Each row of a before or after table is a point. The points were changed in one or more steps. Then noise was added and the rows were shuffled. The steps act on columns, c1 being the first. What was done? A step turns or swaps two columns, mirrors them in a line or flattens them onto one, adds a multiple of one to another, or multiplies or shifts one. Angles are multiples of 10 degrees, from the lower column toward the higher: turns from -170 to 170, lines from 10 to 170 but not 90. Use the fewest steps. Two steps may share a column if one is a turn and the other turns, adds or multiplies; they go together, in the order done. Otherwise the lowest column goes first.

Before:
[[-0.5 -4.5]
 [ 3.7 -5.9]
 [ 1.0 -5.1]
 [ 2.7 -1.4]
 [-2.4  3.4]
 [-6.6  5.0]
 [-4.0  2.7]
 [-3.4 -3.4]
 [-4.6 -0.9]
 [-4.0  5.8]
 [ 2.0 -4.7]
 [ 4.0 -4.2]]
After:
[[ 5.8 -1.5]
 [ 3.3  0.3]
 [-3.9  2.0]
 [ 1.5 -4.0]
 [-4.9  0.3]
 [ 3.0 -4.1]
 [ 3.7 -3.1]
 [ 6.1 -2.8]
 [-1.1 -4.8]
 [-6.4  3.1]
 [-4.0 -2.8]
 [-8.3  1.7]]
Steps: turn c1 and c2 by 30 degrees

Before:
[[  2.4  -1.6 -10.3  -2.4   0.2  -3.3  -2.5  -2.4]
 [ -0.3  -0.5  -4.2   8.6  -1.6   5.3   8.1   0.1]
 [  0.8   0.5  -7.1  -2.6   4.1  -2.1  -1.4   5.2]
 [ -1.7  -6.9   3.8   3.5   0.9   8.4   0.7  -0.3]
 [  4.3   0.5   3.8   0.8   3.9   1.4  -2.8  -4.8]
 [ -0.1  -1.4  -2.2  11.5   0.3  -2.4  -2.0   0.2]
 [ -3.0  -6.0  -1.8   1.3   1.0  -0.1   3.2   5.8]
 [  2.2  -7.0   0.2  -2.8  -2.2  -4.5   0.3  -2.6]
 [  0.5  -6.9   0.4   1.5   3.2   0.4  -1.3  -7.6]
 [ -0.7   5.2   3.4   1.7   7.5   4.3   7.6  -4.9]
 [  2.9  -2.6  -3.4  -1.6   3.1   0.9   7.4   5.7]
 [ -1.0   5.2   1.5   2.6  -2.7   0.8   9.2  -4.8]]
After:
[[ -1.7  -6.7   3.4   3.3   0.8   8.2   0.7  -0.6]
 [ -0.6   5.4   3.4   1.8   7.8   4.1   7.9  -4.8]
 [  0.8   0.4  -7.1  -2.3   3.9  -2.0  -3.3   2.0]
 [ -3.0  -5.8  -2.1   1.3   0.9   0.3   0.1  -0.5]
 [  2.8  -2.5  -3.5  -1.6   2.9   0.8   3.3  -1.9]
 [ -0.2  -1.8  -2.1  11.3   0.5  -2.2  -1.4   0.5]
 [ -1.1   5.0   1.7   2.8  -2.7   0.7   9.1  -5.0]
 [  2.4  -1.6 -10.6  -2.6   0.3  -3.2  -1.0   0.7]
 [  2.0  -6.9   0.2  -2.7  -2.5  -4.6   1.6  -1.1]
 [ -0.2  -0.6  -4.3   8.6  -1.2   5.2   6.1  -3.7]
 [  0.7  -7.0   0.5   1.6   3.1   0.5   1.9  -1.5]
 [  4.4   0.3   3.9   1.1   3.8   1.2   0.0  -0.4]]
Steps: flatten c7 and c8 onto the line at 150 degrees
